Every row gives one point. Any point is a mix of the corners, with weights that add up to 1. It lies inside the corners' shape when no weight is negative. Is each point inside? If not, which corners have a negative weight?
In the rows, zero is written as 128.

Corners:
(1): [ 63 113 128]
(2): [195 117 117]
(3): [110  76  99]
(4): [ 82 188 127]
Points:
[156 115 118] => inside
[153 136 119] => inside
[111 103 107] => inside
[128  85 107] => outside (4)
[110  85 102] => inside
[123 100 119] => outside (4)

Corners:
(1): [ 94 196 159 166 112  98  81  95 110 166 124]
(2): [128 159 157 159 132 161  98 136 157 100 122]
(3): [131 102 134  69 133  98 192 116 113 118  91]
(4): [122 145 107 145  93 162 113 115 127 107  76]
(5): [111  99 126  98 102 135 128 142 148  82 145]
(6): [181 136 133 110 110  89 107  78  95 123 121]
(7): [109 178 107 155 161  67 100  97  46 161 142]
(8): [133 125 117 130 105 137 108 142 144 141 118]
(9): [142 213 105 104 181   7  79  65  88 186 108]
(10): [ 93 106 155 128 138 188  52 158 157 111 128]
(11): [150 116 122 102 109 180 158  85 163 104 118]
(12): [124 136 158 123  94 217 112 174 149 107 150]
Points:
[131 131 124 136 105 146 102 116 115 122 125] => outside (2, 3, 9)
[131 159 121 129 136 110 103 115 101 140 110] => outside (1, 5, 11)
[127 140 141 125 111 149 112 124 144 118 120] => outside (7)
[124 166 121 131 145  88  96 101  93 148 125] => inside
[125 140 135 109 134 124 136 111 129 119 111] => outside (6, 8)
[121 116 131  97 134 106 117 113 120 126 123] => outside (2, 4, 12)
[123 135 129 119 124 155 116 131 141 116 121] => outside (1, 6)
[122 157 134 142 124 154  93 130 132 136 124] => outside (3, 5, 6)

Corners:
(1): [153 141 103 108  81  98 122 106 142  92  93  74 181 150 134 159  82  87
 149 102]
(2): [128 113 144  98 134 102 116 148 167 134 143 124 144 148  85 145 133 165
  92  98]
(3): [151 188  79 132 123  99  94 132 133  94 158 132 184 113 140 126 125 119
 148  98]
(4): [127 164 140 127 104 199  99 125 115 139 175 104 169 129  55 124 104 171
 138 155]
(5): [101 134 128 147 138 145 137 174 108 156 138 131  66 154  68 130  49 144
 175 130]
(6): [188 159 147  91 177 168  96  82 146  98 132 152 209 105 105 139 159 176
  77 175]
(7): [130 140 144 113 161  81  78 118 100 145 130 132 163 124  98 120 164 113
 135 104]
(8): [ 80 109 122 174  43 130  90 121 112 152 127 109  83  91 199 132  96 152
 210 155]
(9): [ 78 142 154 168 103 156 106 121 155 102 139 119 113 151 133 108  59 143
 151  89]
(10): [100 141 150 142 112 141 101 147  96 126 119 159 229 120  92 164  73 112
 122 163]
(11): [187 127 143 165 106 195  77 105 100 105 133 130 141 161 135 164 112 142
  96 136]
(12): [ 78 137 152 176 117 118  78 168 103 121 111 131 152  90  54 137  58 165
 152 167]
(13): [128 113  92 161 120 133 101 127 134 143  82 142 154 111 114 110  94 140
 136 109]
(14): [161 120 134 163 189  65  85 169  94 160 112 115 201 152 137 113  98 103
 177 150]
(15): [133 135 128 176 156  78 135 127 175 150 111 117 135 184  97  88 100  60
  98 142]
(16): [ 65  93 146 156 146 150 160 139 143  86  86 101  88 149 116 112 174 164
  92 158]
(17): [118 207 130 130 183 156  90 173 146 143 112 123 121 115  46 141 132 164
  75 121]
(18): [168 169 125  82 189 173 113 106 106  90 196  69 134  78 129 124 173 164
  48 114]
(19): [157 116 178 142 111  76 128 114 116 141  85 131 147 136 140  68 128 134
 135 145]
(20): [177  98 171 136 141 202  77 142  78 135 148 162 146  65 141 163 164 150
 174 165]
(21): [169 177 109 190 134 138  90  99 110 181 124 124 150  80 105 171 121 171
 128  89]
Points:
[136 136 141 140 139 140 106 126 124 130 127 121 147 124 105 131 116 145
 115 136] => outside (3)
[144 151 149 147 159 137  96 137 125 145 127 133 151 132  80 123 107 139
 107 130] => outside (1, 3, 8, 16)
[126 165 140 130 157 155 100 138 136 114 143 118 190 112  66 146 120 157
 100 146] => outside (5, 7, 8, 11, 13, 19)
[110 122 129 157 122 102 101 137 132 119  86 137 170 125 135 112 113 108
 151 148] => outside (2, 4, 5, 11, 18, 21)
[110 168 118 140 145 146  84 130 119 132 149 121 176  89  88 144 127 178
 112 117] => outside (1, 5, 11, 15, 19, 20)
[127 144 129 137 140 143 105 134 123 121 136 121 148 122 106 138 117 143
 120 130] => outside (19)

Corners:
(1): [ 88 142 132 116 151 149 112 141 105 109 117 118 131 106 149 115 109 157
 110 104]
(2): [119 121  61 171 154 177 102   7  52  94 133 127  99 112 185 131 110  99
 119 188]
(3): [116 137 128 124 163 113 128 135 113 118 106 114 143 107 134 122 150 133
 143 116]
(4): [ 98 131 125 118 133 111 126 133 121 138 131 125 125 107 145 113 133 115
 102 123]
(5): [130 126 157 115 131 112 131 142 148 175 172 115 138 123 106 116 111 103
 142 113]
(6): [118 142 155 128 145 100 116 157 124 121 124 144 124 139 123 203 116 177
 149 136]
(7): [131 125 118 112 117 125 162 139 149 113 116  89 145 104 142 119 113 109
 131 131]
(8): [115 140 121 137 133 108 148 137 131 124 132 154 151 129 145 116 104 139
 147 125]
(9): [178 127 132 147 151 223 104 133 117 125 150 189 126  88 168 149 123 111
  89 111]
(10): [148  72  94 126 128 102 130 122 117 119 143 152 148 110 142 120 114 128
 141 120]
(11): [134 150 127 117 155 110 128 154 143 122 121 111 137 122 134 117 119 201
 104 105]
(12): [126 129 117 125 143  85 136 147 116 139 115 109 131 159   8 125 125 111
 117 145]
(13): [107 107 119 110  85 128 150 143 143 118 138 119 149 115 136 106 182 119
 135 111]
(14): [ 96 122 137 106 151 149 127 141 148 149 120 142 135  99 157 113 106 146
 139 123]
(15): [107 128 146 148 153 115 125 130 136 131 129 108 152 119 101 116 119 119
 102 103]
(16): [144 116 139 120 121 149 123 140  78 203 125 116 125  95 142 158 146 135
 137  96]
(17): [130 120  96 131 152 174 124  88 128 113 126 154 138  89 143 128 108 124
  96  95]
(18): [117 106 135 121 143 107 149 119 133 123 142 106 118 189 136 143  98 104
 150 136]
(19): [127 101 146 112 117  93 172 118 149 128 152 126 144 117 119 119 109 106
 145 139]
(20): [130 135 148 167 125 119 108 135 131 137 142 123  42 128 130 120 132 115
 150 149]
(21): [117 118 145 125 116 121 120  89 135 133 126 112 101 138 150 111 119 102
 146 154]
Points:
[124 126 121 126 139 138 124 127 119 131 128 129 125 116 140 128 121 130
 128 125] => outside (15, 19)
[125 123 131 132 137 135 128 124 127 129 136 133 124 114 146 126 119 124
 129 126] => outside (12)
[126 122 127 128 126 119 130 131 132 123 139 132 119 119 138 125 116 132
 135 140] => outside (3, 15, 16, 17, 18)
[117 135 131 122 144 139 127 131 124 130 126 129 141 108 134 126 119 138
 117 117] => outside (10, 18, 20)
[122 131 128 126 136 124 127 136 127 126 129 130 126 114 130 120 127 132
 131 134] => outside (15, 16, 17, 18)

Corners:
(1): [151 151  91 123  76 158 142  95 135 132 108 137 164  97 151 102 116 113
 159 139]
(2): [ 95 113 147  96 117 125 118  64 111  94  94 140  94 100 112 150 105 119
 123 117]
(3): [138 115 107 127 114 123 134 183 116 153 174 122  73 184 133 151 119 141
 126  78]
(4): [161 131  99 103 124 176 132 143  82  88 155 156 136 135 165 119 153 137
  77  87]
(5): [106 139 124 119 136 141 124 106 148 119 124 116 139 183 146 108 127 130
 136 119]
(6): [ 99 180 144 113 121 167 114 140 147 111 179 145 131 172 142 116 101 131
  99 137]
(7): [171 108 125 122 108 157 121 135 124 134 112 106  80 163 136  92 127 114
 195  79]
(8): [ 75 134 136 104  52 126 134 108 145 122  79  86 150 100 107 121 155 130
 135 171]
(9): [158 131 161 103 135 150 113 105 157 138 111 138 110 131 166 127 116 152
  95 143]
(10): [ 90 166 173 106 180 156 129 122 159 133 143  91 131 151 125  48 106 145
 126 126]
(11): [140 101 112 145 148 183 113 165  98 143 144 186 143 122 137 134 134 103
 150 130]
(12): [ 99 161 189 150 194 134 144  91 134 109 103 141  94  90 152 104 156  90
 158 155]
(13): [122 140 137 129  99  83  97 116 111  95 131 135 141 150 159 154  94 180
  99 113]
(14): [119 107 166 102  80 116 145 105 150  95 122  89 147 118 155  88 152 118
 152 127]
(15): [124 173 165  70 177 123 139 120 212  74 107 102 103 110 106  38 125 108
  76 169]
(16): [154 139 175  93 126 142 160 169 140 144  72  96 135 138  86 175 130 118
 151 109]
(17): [ 94 157 189 134 125 100 150 101 148 132 121 113 125 162  80 106 122 172
   7 112]
(18): [155 115 107 142 160 170 105 162 108 129 188 119 106 149  93 161 157  79
 151  78]
(19): [ 93 166 164  84 136 109 117  89 168 123 143 106 108 167 138  49 135 121
 119 148]
(20): [101 147 115 127 134 175 135 123 116 110 142 180 140 108 153  69 156 164
 140  73]
(21): [131 148  95 127 131 181 137 149  80 120 188 163 108 146 121 170 109 158
 132 142]
Points:
[120 139 132 112 128 145 127 128 129 117 136 124 121 138 129 112 130 123
 138 122] => outside (9, 17)
[123 128 139 107 108 153 126 115 130 128 121 121 131 141 123 124 125 123
 131 128] => outside (3, 12, 13, 15, 20)
[125 145 142 114 130 136 125 121 133 115 127 139 120 124 131 126 126 136
 102 132] => outside (5, 7, 10, 14)
[130 134 130 127 132 143 129 124 128 120 138 137 119 133 137 108 142 131
 119 120] => outside (2, 6, 10, 16)

Corners:
(1): [142 126 135 110  52 136 100 197  84 118 172 109  96  91 135  53  78 172
 115  94]
(2): [103 106 157 113  87  61 132 107 158  95 121 128 111 138 136 115 141  81
 117 107]
(3): [158 106 133 120 154  93 109  88 148 134 106 129 131 141 168 114 128  72
 153  75]
(4): [125  97 151 201 131  82 145 151 146 134 100 122 137 147 165 156 149 158
 153 121]
(5): [122  67 158  96 104 119 107 183  56  78 201  93 134 147 159  84  71 160
  99 104]
(6): [ 92 105 148 132  92 176 152 117 108 129 188 125 155 128 139 135 154 112
 143 112]
(7): [121 101 169 154 150  83  88 109 146 121 139 103  55 160 174 127 142 134
 137 118]
(8): [100  92 182 172 199 106 156 136 144 113 101 157 102 138  93 153 168 154
 192 111]
(9): [ 81  99 172 176 165 118  68 118 137 132  87 162 102 165 173 145 137 135
 134  79]
(10): [135 130 149 151  88 154 121 141  93  81 161 133  78  77 118  99  85 102
  82 126]
(11): [147  68 157 169 147 131  94  95 208  96 123 178  98 158 158 130 124 142
 178  73]
(12): [130 211 127 118  51 149 126 206  84 128 169 118 104 113 129 153  90 159
  76  77]
(13): [109 135 160 115 122 137 170 126  94 129 115 156 169 156 102 157 135 150
 125 168]
(14): [128  61 120 122  39 148 153 122  79 157 133 171 140 130 101 169 144 130
 120 129]
(15): [165 149 118 144  72 102  61 141 108  44 136 146  95 124 175  59 111 158
 109  37]
(16): [103 116 109 178 188 105  59 119 185  82 131 137 113 154 165 133 145 109
 177 104]
(17): [134 100 125 145  87  97 140 127  96 145 167 168 115 117 108 125  88 205
 117 107]
(18): [152 145 175 148  90 121  93 162 120 148 157 184 117 121 115 161 126 136
 116 118]
(19): [176  86 134  74  84  93 100 118 128 122 153 140 151  71 163 150 113 170
  88 137]
(20): [130 111 154 109  43 152 153 132  77 127 168 126 148  90  75 160  83 153
 152 128]
(21): [149  85 133 124  73 139 125 121  92 152 137  87 148  96  56 121 146 134
  85 121]
Points:
[128 107 149 141 113 129 125 136 117 130 142 142 120 127 126 143 122 142
 130 120] => outside (2, 15)
[132 108 150 132  99 120 117 135 115 114 143 136 117 127 133 123 118 141
 123 102] => outside (16)
[128 111 147 128  98 110 115 136 127 114 141 136 116 125 139 125 120 135
 121 104] => inside
[125 132 148 145 106 116 111 141 134 110 145 149 116 127 145 138 123 157
 143 100] => outside (3, 5, 10, 14, 21)

Corners:
(1): [ 75 155 129 156  48 211 164 133  96 102 162 152 200 108 112 144 105 165
 104  88]
(2): [108 206 157 179 107 140 185 142 128 109 192 172 148 183 114 128  94 137
  80 102]
(3): [158 193 225 162 118  70 143 168  66  75 106 214  32 177  97 142 125 123
 142  82]
(4): [124 190 119 139  91 160 199 179  89 126 201 169 106 162 108 104  97 165
 132  56]
(5): [133 141 113 124 129  84 145 122 137 163  87  79  82  99 179 104 131  94
 146 128]
(6): [133 152 199 101 142  85  94 128 128 129 133 155  45 186  63 147 141  70
 119 104]
(7): [133 147  96 100 111 135  87  89 120 155 162 142 138 113 179 160 119 116
 149 158]
(8): [112 157 179  91 122  63 134 196 176 112 121 194  78 154  91 157 117 127
 164  93]
(9): [147  92 118  74 134  75  72 102 142 170  95 109 128  88 144 119 125 131
 120 192]
(10): [151 106 103 100 173 108 117 117 148 157 147 121  98  86 166 117  62 127
 163 196]
(11): [153 126  59 113 126  92 110 122 146 152  97  90 100  97 175  75 140  70
 129 197]
(12): [152 147 123 103 136 106 108 123 167 154 126 109 111  80 152  89 158 108
 119 160]
(13): [154 161 203 117  87  93 139 192 139  79 134 147  64 164 101  98 116 150
 124  35]
(14): [ 95 133  96 114 109 174  94 102 150 165 147 159 157  91 177 101 117 124
  82 132]
(15): [ 84 114  96 149 104 155 124 120 104 142 194 140 185  92 138  95  99 110
 102  90]
(16): [ 99 120  82 123 116 161 126 124 144 105 149 134 152 119 126 147 134 176
 120  66]
(17): [ 77 129  89  94 104 157 130 101 163 139 163 117 216 114 138  66 107 150
 121 112]
(18): [120 174 186 104  72 112 189 160 105  69 169 188  77 151 100 137 109 125
 109  82]
(19): [138 124 132 134  92 120 142  99 175 156 111 159 147 110 147 119 130 112
 136 138]
(20): [134  82 136 118 149  87 123 154  80 153 134  91  18 120 178  91 123  99
 176 169]
(21): [159  85 118  97 173 120 127 136 118 175 100 101 123 115 173  98 119  89
 136 146]
Points:
[124 142 128 122 115 115 136 135 124 131 137 136 118 129 133 117 127 118
 129 122] => outside (10, 13, 14)
[141 148 141 131 111 115 144 153 103 127 141 129  86 124 148 104 110 124
 129 115] => outside (6, 8, 16, 17, 19)
[110 128 126 127 127 134 125 129 158 136 145 129 144 126 131 103 121 119
 114 118] => outside (3, 4, 5, 7, 9, 18)
[128 117 108 110 121 131 119 122 148 164 112 127 156  88 162  88 117 118
 124 137] => outside (2, 6, 7, 16, 18, 20)
[113 135 102 126 104 142 129 127 137 144 144 125 152 108 153 105 121 130
 118 124] => outside (3, 6, 10, 18)
[121 135 122 116 113 129 130 137 125 134 146 128 117 114 141 120 114 124
 126 124] => outside (3, 17, 19)
[130 157 156 122 109 104 152 154 125 112 146 153  90 149 120 116 122 118
 129  94] => outside (1, 9, 10, 14)
[111 140 124 118 114 139 130 129 147 136 169 150 110 118 142 128 118 131
 120 100] => outside (1, 3, 9, 11, 17, 21)

Corners:
(1): [112 126 117 108 164 181 112 133 139 150 166 187 137  83 149 132 102 126
  96 187]
(2): [ 92 156 121 117 149  94 132 132  98 135 140 114 119 173 113  87  82 177
 138  36]
(3): [ 98 196 182  84 107  98 136 131  68 158 107 136 129 106 126 124  91 109
 140 132]
(4): [198 167 117 103 161  68 120 164 126  94 100 109  80 131 122  79 100 159
 116 133]
(5): [190 168 130 118  94  64 140 146  74 113 153  70 132 128 144  75  64 177
  86 127]
(6): [ 85 160 118 155 153 142  72 168 125 117 153 137 153  77 158 173 129 155
 155 175]
(7): [115 181 151 100 105 116 174 110  75 117  65 111 189 154 124  97 121 149
 163 120]
(8): [ 94 113 131 161 156 137 124 121  72 118 170 217 157  54 116 136 138 173
 133 115]
(9): [144 173 125 102  70 109  97 189 106 127  72  96  95 157 117  78 139 170
  62  92]
(10): [ 98 112  93 200 138 155  71 116 135 103 142 136 120  84 130 128  79  98
 118 172]
(11): [114 123  66 177 130 123 139 146  86 111 164 173  91 163 111 180 145 120
 110 145]
(12): [171 124 131 145  83  45 124 126 131 152 100 127 141 176 108  85  74 183
  61  91]
(13): [146 107  87 149 165 191 117 147 102 131  85 112 119 100 118 183  80 118
 123 130]
(14): [167 202 164 150 106  98 149 152 134  98 148 136 144 150 121  94  54  84
  96  92]
(15): [202 187  76 101  49 100  90 138 146 121 110  83 103 182  79 105 111 180
 105  91]
(16): [174 101 102 105  69  60 101 157 144 146 154  86 145 165  87  80 150 138
 119 116]
(17): [ 46  83 156 152 150 157 122 137 150  81 150 173 111  81 126 176 124 164
 129 195]
(18): [ 92 115 143 183 171 167 113 139  92 111 153 183 128 147  75 139 149 181
 161 167]
(19): [ 74 142  90 143 201 143 159 164 131 141 152 150 110  73  70 148 102 128
 123 186]
(20): [134 180 150 117  98  92 173 144 114 164 109  83 117 112 153  79 118 175
 183 127]
(21): [ 93 148 133 172 214 164 115  99 130 124 161 121 115  55 144 174 106 110
  93 158]
Points:
[120 142 128 137 136 125 119 140 122 122 134 134 128 110 119 123 106 149
 119 139] => outside (11)
[138 156 128 139 121 109 120 135 110 125 140 128 132 125 127 107 105 145
 117 125] => outside (13, 17, 19)
[155 151 111 142 102 102 109 133 102 115 113 116 134 134 121 122 102 123
 103 117] => outside (1, 2, 17, 18, 19, 20)
[128 151 120 129 121 116 122 144 110 126 128 135 126 125 115 120 108 148
 124 130] => outside (21)
[133 147 139 119 118 121 137 168 125 132 101 137 133 146 115 120 116 129
 122 146] => outside (2, 5, 8, 10, 15, 21)
[108 149 134 128 134 131 130 141 108 125 113 125 124 114 104 125 113 131
 139 129] => outside (1, 5, 6, 11, 12)
[ 89 131 121 153 174 154 100 140 114 122 140 151 113  87 133 161  98 133
 108 170] => outside (7, 8, 14, 15, 16, 20)
[149 156 144 106  96 105 129 137 103 127  98 115 134 146 115  86  98 156
 124 107] => outside (6, 11, 19, 21)

Corners:
(1): [ 83 133 112  92  44 123 156 187 167 100 130 154 113 102  57  79 135 138
 172  94]
(2): [110 115 182 153  63 143 187 114  62 117 129 112 124 110 172 119 185 154
 137 103]
(3): [ 84  99   9  81  59 149 127 193 169 114  93 116 159 158  96 127 122 127
 142 148]
(4): [130 131 160  74 116 128  73 122 140 144 167  98  84 188  68 180  40 149
 151 121]
(5): [105 109 122  94 110 130 115 126  77  98 166  86 145 131 136 119 115  94
 114 110]
(6): [ 88 160 108 101 161 171 108 168 155  78 112 127 186 203 147 132 165 198
 150 193]
(7): [111 115  73  68 129  97  74 133 143 188 102  66 137 213 134 130 139 171
 107 152]
(8): [ 86  92  79 119  87 134  92  81 151 106 126 104 107 118  73 114 137 152
 114 190]
(9): [150 140 121 108 119  58 156  72 157 157 131 117 108 154 147 116 121 121
  94  76]
(10): [ 96 127 129 128 105 130 121 126 100  87 115  47 119 132 122 111 116 208
 132 126]
(11): [152 187 194 108 115 184 111 143  98  49 169 120  94 128 193  66 190 148
 118 107]
(12): [131 115 123  90 123  97 167  77 115 147 148 199  89  86 133 149 138 105
 125  98]
(13): [ 82 157 103  99 126 144  98 150 151 112 100 118 100 179 101  97  99 106
 155 140]
(14): [149 141 108  96 157 121 132 133 174 146  96 155 154 181 117  86 107 172
 114 151]
(15): [145 103  87  47 109 108 107  86 117  89  72 121 129 170 112 142 143 120
  88 110]
(16): [150 120  79 175 172  73  60 163 148 148 126 141 101 147 129 113 126  72
  93 151]
(17): [144  91 120 110 164  62 124 118 180 155 124 151  55 165 145 138  76  88
 130  83]
(18): [165 105 112 169 156 122 147 124 135 148  92  76 103 145 103 139 149 149
 133 103]
(19): [124 102 164 113 123 104 104  53 117 139 121  94 120  85 169 153 114 111
  92 147]
(20): [147 133  93  94 114 128 158 151 155  92  93 123 112 183  79  97 154 148
 134 184]
(21): [ 97 129 167  97 110 156 115  84  98  58 150 101 108 120 147 150 155 162
  47 139]
Points:
[117 119 130 115 125 104  99 105 135 134 137  95  93 128 120 121 103 142
 113 119] => outside (2, 3, 6, 15, 20)
[114 119  92 115 121 112 125 132 147 127 102 110 134 159 121 116 134 139
 119 139] => outside (4, 11, 12)
[119 128 124  93 117 118 131 111 129 114 115 118 126 149 140 111 144 148
 113 134] => outside (3, 4, 16, 18)
[123 127 126  93 106 130 144 107 142 107 120 144 109 134 118 128 136 132
 123 122] => outside (5, 7, 10, 16)
[106 118 118 103 120 116 110 110 126 124 126 107 121 149 131 135 111 138
 115 130] => outside (1, 11, 18, 20)
[120 118 101 107 124 122 115 128 142 119 107  97 128 169 116 130 123 147
 119 146] => outside (1, 11, 12)

Corners:
(1): [114 130 155 165 148 128 126 118 146  97 130 135 120 151 127 123 121 133
 118 115]
(2): [123 101 130 134 129 125 125  84 163 123 155  99 134 139 139 170 132 134
 112 130]
(3): [155 149 121 122 141 114 155 100 118 142 115 125 129 133 128 133 114 141
 111 142]
(4): [128 117 122 115 127 158 114 124 121 132 129 111 136  74 104 119 115 148
 100 136]
(5): [137 124 108  93 129 143 122 117 133 148 143 132 128 132 120 126 114 139
 120 139]
(6): [108   7 137 118 126 123 157  89 106 119 157  85 146 144  71 166 138 126
 105 121]
(7): [136 146 142 165 134 137 101 137 108 159 126 143 130 147 159 158 119 156
 207 122]
(8): [209 137 122 146 105 125 111  74 139 149 126  82 133 129 121 137 111 144
 124 124]
(9): [122  88 129 129 156 147 129 124 108 128 117 127  88 152 131 157 133 141
 110 119]
(10): [139 122 155 130 126 115 139 116 130  92 121 121 139 121 153 102 141 141
 141 133]
(11): [129  80 148 153 137 127  91 115 126 100  37  97 122 147 125 131 120 166
 126 135]
(12): [131  81 139 144  94 128 119 114 125 132 141 118 122 128 102 170 149 151
 141 115]
(13): [146 131 114 130 140 115 151 121 119 115 153 131 137 118 135 159 119 128
 112 134]
(14): [102 102 134 128 139 124 120 107 109 107 117 140 134 148 127 147 134 126
 106 109]
(15): [154 136 124 154  95 123 108 130 128 149 132 124 129 102 144 104 114 154
 158 128]
(16): [143 145 120 143 133 130 172 104 136 132 149 147 142 132 139 119 113  90
 116 130]
(17): [143 142 164  73 112 111 108 122 142 148 120 138 113 147 128 142 122 124
 130 131]
(18): [165 137 125 156  63 115 101 124 118 131 130  93 135 119 137 122 118 168
 133 147]
(19): [129 146 117 152 115 103 113 139 112 139 124 136 121 131 128 118 155 110
 181 120]
(20): [109 133 131 139 162 156 173 137 149 136 171 154 138 160 139 135 133  69
 106  80]
(21): [146 112 122 143 135 131 108 122 116 139 132 127 140 129 125 129 143 131
 113 130]
Points:
[133 111 126 127 126 130 129 116 123 136 131 125 131 132 126 145 122 133
 117 129] => outside (1, 8, 10, 19)
[132 120 132 141 128 125 126 112 132 126 133 122 128 135 129 137 129 131
 128 124] => inside
[129 131 129 140 124 126 132 123 130 142 152 134 124 143 134 150 123 131
 146 125] => outside (4, 8, 10, 11, 14, 21)
[138 122 127 140 129 128 123 114 121 137 126 123 131 135 133 144 123 130
 132 124] => outside (1, 5, 10, 12)
[124 130 128 121 123 130 119 128 125 143 122 137 118 138 132 139 128 128
 137 122] => outside (1, 6, 8, 10, 13, 21)
